Every row gives one point. Each copy is the shape, with its points in the same order, turned, moved and blurred by noise. Is it also mirrored, or only turned?

Shape (5 x 2)
[[ 44  28]
 [-20  -9]
 [-22  -8]
 [-11 -11]
 [-21 -34]]
Copy 1 (5 x 2)
[[ -9 -60]
 [ -1  16]
 [  1  16]
 [-11  10]
 [-21  30]]
Copy 1 is: only turned
Copy 2 (5 x 2)
[[ 44   4]
 [-28  10]
 [-29   9]
 [-21  15]
 [-38  36]]
Copy 2 is: mirrored
Copy 3 (5 x 2)
[[ 49  13]
 [-21  -3]
 [-27  -3]
 [-15   3]
 [-47  16]]
Copy 3 is: mirrored
Copy 4 (5 x 2)
[[-14  51]
 [ 10 -17]
 [  7 -25]
 [ 19 -10]
 [ 38 -29]]
Copy 4 is: only turned

Shape (7 x 3)
[[ 23  25 -46]
 [ 20 -50  20]
 [ 14  37   1]
 [-33  10  31]
 [-30  -1  21]
 [ 45  14 -26]
 [-41 -26  35]]
Copy 1 (7 x 3)
[[ -8  60 -16]
 [-40 -37 -26]
 [-14  35  23]
 [ 15 -20  27]
 [ 13 -20  13]
 [-36  46 -15]
 [ 16 -47   9]]
Copy 1 is: mirrored
Copy 2 (7 x 3)
[[ 41 -40  -4]
 [-48 -28 -26]
 [ 33   7  -5]
 [-13  31  16]
 [-19   9  30]
 [ 26 -35 -33]
 [-56  14  31]]
Copy 2 is: mirrored

Shape (7 x 3)
[[ 32   6  24]
 [ 33 -33   5]
 [ 40 -28 -14]
 [ 23  32 -20]
 [ -6  16  36]
 [ 35  21   1]
 [-32  38  -2]]
Copy 1 (7 x 3)
[[  9 -28 -35]
 [-12  -1 -56]
 [ -2  17 -60]
 [ 42  11 -18]
 [ -5 -23  11]
 [ 31 -11 -30]
 [ 12  13  36]]
Copy 1 is: only turned
Copy 2 (7 x 3)
[[-19  26  -5]
 [ 22  25   5]
 [ 34  23 -13]
 [-12  -4 -47]
 [-40  -2  14]
 [-15  17 -32]
 [-37 -46 -13]]
Copy 2 is: only turned
Copy 3 (7 x 3)
[[-11  27  -9]
 [ 32  29  -7]
 [ 35  36  12]
 [-19  16  41]
 [-22 -12 -20]
 [-15  29  18]
 [-27 -40  26]]
Copy 3 is: mirrored

Shape (10 x 4)
[[-22 -24  16 -16]
 [  5 -35  18 -49]
 [-10 -25  -7  17]
 [-10 -24  27   7]
 [ -1  45  28  10]
 [-24 -33 -22  -5]
 [ 11 -13  13 -26]
 [ 11 -29   1  18]
 [  6 -25 -58  21]
 [-25  28  16  10]]
Copy 1 (10 x 4)
[[-24 -17 -28   7]
 [-27 -57 -12   6]
 [ 15  -6 -30 -11]
 [  6 -16 -38  27]
 [-13  32   5  42]
 [ -3 -12 -35 -35]
 [-16 -29   7   3]
 [ 25 -12 -18  11]
 [ 40   2   2 -48]
 [ -9  39 -12  22]]
Copy 1 is: only turned
Copy 2 (10 x 4)
[[-29  31   8   7]
 [-11  26  28  46]
 [-36  -2 -18  -2]
 [-19  35 -19   7]
 [ 29  18  -4 -36]
 [-52  -1   6   7]
 [ -1  11  13  23]
 [-17   1 -32  16]
 [-44 -47 -16   4]
 [ -2  20  -1 -42]]
Copy 2 is: only turned
Copy 3 (10 x 4)
[[ -4  34 -27 -11]
 [-35  23 -16 -38]
 [ 23   5 -13  -4]
 [  1   6 -39  -1]
 [-26  10  -8  60]
 [ 28  26  -5 -17]
 [-27  14 -10 -14]
 [ 16 -15 -20  -7]
 [ 47 -11  28  -8]
 [  0  27 -16  47]]
Copy 3 is: only turned

Shape (9 x 6)
[[ 44  29  13   4  21 -38]
 [-35 -39  18  13 -10  29]
 [  2  -4  13 -24 -18   6]
 [-14  15 -30  26   9  21]
 [-27 -20   1  10 -17  12]
 [  2  -1  10 -23  11 -22]
 [ 41   0  12 -16  18  -3]
 [ 17  21  16 -18  36 -10]
 [ 32   2 -25  -5  40 -23]]
Copy 1 (9 x 6)
[[-26 -44 -16 -34  -7  -8]
 [ 55  30 -14  27  -7 -19]
 [ -4  18 -29  13 -10 -22]
 [ 10  11  30   0  27 -21]
 [ 28  26   6  19 -14 -18]
 [ -5   5 -21 -20 -27  -9]
 [ -9 -18 -41 -10   1  14]
 [ -8  -3 -34 -43   5  -4]
 [-17 -16  -2 -33   7  32]]
Copy 1 is: only turned
Copy 2 (9 x 6)
[[ 50   4  15 -15 -32   3]
 [-60  -7  -6 -24  31  15]
 [-16  -1  10  -9  12 -32]
 [-33 -42   7  -5 -26  23]
 [-46 -10  -9  -9  11  -1]
 [ 19   4  -1  13   8  -6]
 [ 36 -18  13 -27   7  -8]
 [ 29  -8  32   3   7   8]
 [ 51 -34 -10   4 -11  17]]
Copy 2 is: mirrored
Copy 3 (9 x 6)
[[ 36 -20  41 -31   7 -12]
 [ -5  -8 -53  37 -10   9]
 [-19 -11   5   0   5  19]
 [ 39  36 -13   9  -9  16]
 [ -3   9 -31  28   1  12]
 [ -7 -13   6 -13  -2 -11]
 [ 16 -24   7 -33  10  18]
 [ 11 -13  22 -31 -22   2]
 [ 31   7   7 -54  16 -12]]
Copy 3 is: mirrored

Shape (9 x 6)
[[ -8  28  23 -22 -40  23]
 [-12 -19  12 -19 -14   8]
 [  6  21 -42 -14 -16  -5]
 [ 42 -13  24   3  55  20]
 [-46   0  11 -28  -8   3]
 [ 12  34  19  60  10  27]
 [-46  -5 -11 -23   0  47]
 [ 25 -31  -8 -16 -32 -24]
 [ -1   7   5  48   6 -16]]
Copy 1 (9 x 6)
[[ 47  26  -5 -15 -35 -16]
 [ 17  17  -4   3   2 -37]
 [ 21  -3  24 -32  11  14]
 [-17  47 -22  51  20  24]
 [  8  32  19 -16 -12 -50]
 [ -1  12  15  46 -53  34]
 [ 33  35  51  10   2 -40]
 [ 11 -22 -30 -10  26 -18]
 [-30 -10   8  20 -31   9]]
Copy 1 is: only turned
Copy 2 (9 x 6)
[[  0 -10  46  30   2  38]
 [ -7   1  49  -7   3   8]
 [-25 -38  -9   6  -8  13]
 [  3  52   8  -7 -55 -16]
 [-31   3  48  10  34  -1]
 [ 49  30 -24  26  -1  11]
 [-14 -12  47  34  17 -31]
 [-14 -28  24 -46 -23  25]
 [ 18  26 -21 -17  17   9]]
Copy 2 is: mirrored

Shape (12 x 8)
[[-15   5  11   8  -9  -1 -22   5]
 [ 18 -16  10  -9  -5  17  -9  11]
 [-17 -23   4  26 -19  23  -9 -24]
 [-23 -17   5  17  17  -7 -19  -3]
 [ -2   1 -34 -10  -2  -1  -5  11]
 [ -4   0   7 -12  16 -17  30  47]
 [-21 -12 -33  17  28  12  20  -4]
 [-21 -11  -5  44  23 -28 -16   4]
 [ -8 -11  12  31   2  -1  -5 -52]
 [ -3   9  30  31   2  19  -6  -7]
 [-20  16  -5  60  -2   6  27   0]
 [ 22 -17  28   0  -1 -20 -28  -6]]
Copy 1 (12 x 8)
[[ 26  -9  -3  -5  -2 -29   7  -9]
 [ 12 -17  -5  -2   5  13 -21  -8]
 [ 17   0 -43 -21   3  -6  20  -8]
 [ 14   7 -22   2 -18 -37   1  -5]
 [ 12  18  14 -14 -21  -3 -11 -26]
 [ 13   9  35  30 -13   7 -10  26]
 [ -1  52 -15  13 -10  -2   3 -21]
 [ 12  35 -21   1 -14 -52  -4  13]
 [-23   2 -45 -17   6 -33  24 -14]
 [  6  -5 -23  -3  30 -21   6   5]
 [ 15  49  -7 -17  29 -18  31  19]
 [-12 -31 -15 -11  -6 -23 -27  11]]
Copy 1 is: only turned
Copy 2 (12 x 8)
[[  9  -6 -18  12   8 -25 -19  -6]
 [ 16  -6  17  21  11 -14  14  -5]
 [ 39 -21   0  30 -19 -17 -22  21]
 [  6 -23 -29   7 -10 -23  -1  12]
 [ 14  -3   4 -23  -4   4  -1 -14]
 [-37  -9  13   1 -19 -22   8 -41]
 [  2 -34   0 -15 -38  10  -2   9]
 [  6 -36 -54   7 -22  -8  -3 -11]
 [ 15 -12 -29  40 -20   5 -24  38]
 [  0 -31 -10  39   7 -14 -28  12]
 [  1 -50 -11  19 -29   9 -48 -14]
 [  7  11 -30  42  16 -12  17   1]]
Copy 2 is: mirrored
Copy 3 (12 x 8)
[[ -4  11  13   2  -3 -10 -18  16]
 [  7   9   2 -15 -17   4  -5 -14]
 [-13  16  47 -30  -2  -9   5   9]
 [  9  17  20  -4  13 -37  -2  14]
 [-10 -14 -20 -26   3 -19 -18  -2]
 [ 11  17 -49  -7 -20 -12  11  28]
 [-25  17 -13 -40  18 -40  22  14]
 [ -5   7  14  14   9 -55  15  21]
 [-10   4  44  -8  28  -4  29   8]
 [-24  30  21   7   2   0   4   7]
 [-54  16  12  -4  -3 -17  30  41]
 [ 30  -2  14  17  -9  -4   4  -9]]
Copy 3 is: mirrored

Shape (12 x 8)
[[-25   7  11  34 -15 -25 -18 -36]
 [-30  -7  10   2 -34  14 -24 -25]
 [ -4 -20 -12  23 -23 -19 -23 -22]
 [ -4  17 -17 -17  29  21   2  20]
 [ 58  -7  -5  -9 -10 -16  50   3]
 [-37  12 -12  18 -14 -30 -18 -34]
 [-25  -2 -12 -26  26   2 -22   0]
 [ 49 -16 -19  -7 -14  -1  16 -26]
 [ 32  17 -34   5  -4   0  28 -18]
 [-21  -3 -12  -1  49  21   8 -10]
 [ -5   6 -25   2  38  39  -5  41]
 [-12  19   3  -5  38  33 -44  11]]
Copy 1 (12 x 8)
[[ -2 -25 -20 -25  -2  32 -36  24]
 [ -2 -16 -23 -14 -10  28  17  43]
 [-15   4 -24 -44  -3  24 -13  21]
 [ -9   5  26   7  20 -37  12  15]
 [  2  57 -33   9   8 -29 -10 -35]
 [  2 -38 -21 -37   8  12 -21  20]
 [  6  -4  20 -21  33 -13  17  28]
 [ -1  48 -49 -13   6 -25  -9   7]
 [ -6  21 -37  -2  -2 -44 -19  -2]
 [ 25   4  34  -5   4 -32  -7  31]
 [-24  20  51  -3   0 -45   8  16]
 [-27   3  41   2  28 -12   0  60]]
Copy 1 is: only turned
Copy 2 (12 x 8)
[[ 19 -15  41 -22 -14   4 -39 -10]
 [  9  23  30  14 -24   7 -35   5]
 [ 32  -1  32   0   7  17 -18  -3]
 [ -8   0   3   0 -17 -34  35  21]
 [-27 -20 -18  19  35  11  29 -42]
 [ 26 -28  35  -6 -16 -11 -42   3]
 [ 18  15   9  -4  -2 -43   5  26]
 [  3   2  20  30  29   6  21 -35]
 [ -5 -29  18  24   4 -11  33 -29]
 [ 24  11   0 -10 -26 -50  23  -9]
 [  7  12  -1 -14 -33 -21  59  34]
 [ -2  29  35 -29 -27 -39  27  31]]
Copy 2 is: mirrored
Copy 3 (12 x 8)
[[  7   6  36   9  36  -6  31  27]
 [ 12 -20  -1   4  22  24  46  15]
 [ -5  18  13  21  18  -7  45  15]
 [ 14  -3 -25   3 -20  15 -23 -14]
 [-51  47 -42 -25  11   3  -3  -7]
 [ 27  -1  23  18  39 -16  27   4]
 [ 20  -9  -5  24  -7  23   0 -30]
 [-25  58 -30  -5  12  14  19   5]
 [  1  49 -33 -20   3 -11  -1   7]
 [ 22   9  19  -7 -23  20 -12 -22]
 [ 16  -7 -22  10 -59  10 -24  -6]
 [ 24 -23   0  32 -25  42 -24   7]]
Copy 3 is: only turned
Copy 4 (12 x 8)
[[-21  10  19 -23 -16  43   1 -18]
 [-38   6 -20   5  -6  20 -14  -2]
 [-25   5  29  -5 -19  12  -5  11]
 [ 28  -5 -19   9  20 -18  29  -9]
 [ 35 -25  32 -20 -10 -54 -41 -13]
 [-19   3  22   8 -14  41   9 -19]
 [ 16  16 -14  37   3   5  17   7]
 [ 19 -30  25  -7 -15 -26 -36  20]
 [ 25 -48  27  -8   1 -17  -8  -5]
 [ 30  13  -5   5  40  11  14   7]
 [ 22  -2 -18   0  34 -31  45  10]
 [ 17  12 -44   1  -2   5  44  18]]
Copy 4 is: only turned
